Each point is reached from the start by the listed moves, each made 0, 1 or 2 times, or once backwards (-1), plus a little noise. Is the number of moves made odd or even? Then give how often each move was made.

Moves:
(1): 0.26, 0.17, -2.32, -1.59, 0.27
(2): -0.04, 1.23, -0.52, 1.56, 2.23
(3): 2.63, -0.46, 0.38, -0.23, 0.25
Start: -0.20, -1.63, 0.92, -0.25, -1.43
Points:
0.18, -1.50, -1.53, -1.96, -1.11 => odd (1, 0, 0)
-0.28, 0.73, -0.25, 3.02, 3.00 => even (0, 2, 0)
-0.16, -2.88, 1.40, -1.99, -3.75 => odd (0, -1, 0)
2.27, 0.45, 0.07, 2.50, 3.40 => odd (0, 2, 1)
5.29, -0.14, -1.60, 0.89, 3.74 => odd (1, 2, 2)

Moves:
(1): 0.41, -0.03, -1.34, 0.99, 1.06, -0.01, -0.20, -2.15, -1.30, -0.22
(2): 0.10, 2.03, 0.50, -1.65, 1.32, 1.49, 0.38, -0.87, 0.55, 1.62
(3): 0.20, -0.69, 0.79, 1.22, 0.04, 0.77, 0.59, -1.28, 1.04, -1.68
(4): 0.53, 0.92, 0.09, 1.10, -1.03, 0.50, -2.01, 1.02, 0.79, 0.36
(5): 0.76, 1.79, 1.41, -0.78, -1.69, 0.51, 1.37, -1.68, -1.37, -0.98
(6): 1.87, 0.12, 1.39, 0.42, 0.18, 0.91, -0.26, 0.17, -0.85, 1.60
(7): 0.18, -0.19, -0.70, -1.08, -0.60, 1.65, -0.35, -0.55, -0.17, 0.19
(8): 1.22, 0.33, -0.46, -0.39, 0.72, 0.18, 0.27, 0.46, 0.73, -0.25
Start: 0.08, -1.56, 0.24, -0.47, 0.57, -0.75, -0.68, -0.15, 1.08, 0.09
Points:
-1.40, 0.29, -0.88, -7.38, 1.82, 0.25, 1.35, 1.02, 2.61, 1.70 => odd (-1, 1, -1, -1, 0, -1, 1, 1)
-1.56, 5.61, 0.49, -2.79, 1.09, -0.04, -1.02, -3.41, -0.25, 2.66 => odd (1, 2, -1, 1, 1, -1, -1, -1)
0.36, -0.09, -0.16, -0.72, 6.97, 0.64, 1.02, -1.23, 8.23, -1.38 => odd (0, 2, 2, 0, -1, -1, -1, 2)
5.90, -5.35, 3.26, -0.34, -0.19, 4.46, 1.59, -0.50, 2.49, -1.87 => odd (-1, -1, 2, -1, 0, 2, 2, 2)

Moves:
(1): 0.89, 0.53, 0.11, 0.32, 0.02, 0.29, 0.44, 0.61, 1.42, 0.04, -0.55, 0.62, -0.36
(2): 0.20, -0.61, -0.66, 1.85, -1.97, -0.74, 1.02, 0.20, -0.22, -0.13, 0.10, -1.40, 0.54
(3): -1.81, 1.23, -0.22, 0.24, 1.28, -1.64, 0.17, 0.26, -0.14, -0.82, -0.98, -1.18, 0.19
(4): -1.81, 0.28, 0.63, 0.37, 0.46, 1.84, 0.20, -2.07, -0.42, 1.51, 0.04, -0.45, -0.18
(5): 0.44, -1.90, -0.43, 0.29, 0.87, -0.72, 1.12, -1.79, 1.06, 0.76, -0.48, -0.46, -0.60
(6): 0.74, -0.28, 0.50, 1.06, -0.37, 1.26, -0.36, 0.86, 0.24, -0.50, 0.67, -0.21, -0.35
(7): 0.09, -0.80, -0.42, -0.71, 0.86, -0.86, 0.36, 0.60, -2.10, 0.74, 1.03, 0.28, -0.41
(8): 0.66, 0.11, 1.79, -1.13, 0.68, -0.24, 0.94, -0.63, -0.28, -0.71, -1.01, -0.34, 0.80
(9): -0.45, -0.56, 0.23, -0.21, -0.46, -0.11, 0.15, 0.14, 0.22, -0.08, 0.67, 1.04, 1.34
(10): -0.20, -1.09, -0.80, -0.68, -0.76, -0.32, -0.93, -0.19, -0.39, 0.66, -1.38, -0.80, -0.10
(11): -0.82, -0.22, 0.02, -1.89, -1.58, 0.41, 1.28, 0.58, -1.48, 0.73, -0.36, -0.50, -1.69
(12): 0.18, 1.09, -1.42, -0.21, -0.33, 0.54, 0.98, -0.10, -0.30, 0.56, 0.48, 0.10, 0.70
Start: -0.59, -0.03, -0.01, -0.19, 0.56, -0.11, -0.54, 0.99, 0.19, -0.41, -0.25, -0.38, -0.44
Points:
1.65, -5.92, 1.53, -5.68, -5.24, 1.08, 1.14, 5.08, -5.42, -0.15, 1.84, 0.42, -1.24 => even (-1, 0, -1, -1, 0, 2, 1, 1, 2, 1, 2, 0)
0.28, -0.31, -1.00, 4.83, -8.13, 2.65, 1.13, 7.61, 1.23, -1.08, 2.60, 0.01, 0.04 => odd (2, 2, 0, 0, -1, 2, 0, -1, 2, 0, 1, 0)
-0.48, -1.15, -2.59, -2.11, -3.33, -3.17, 0.87, 3.07, -3.98, -1.41, -4.30, -6.68, -1.27 => odd (-1, 1, 1, -1, 0, 1, 0, 1, -1, 2, 1, 1)
-3.58, -1.66, 0.38, -0.66, 3.29, -1.58, 6.92, -5.48, -0.39, 4.62, -4.76, -4.91, -4.25 => odd (2, 1, 1, 2, 2, -1, 1, 1, -1, 0, 1, 0)
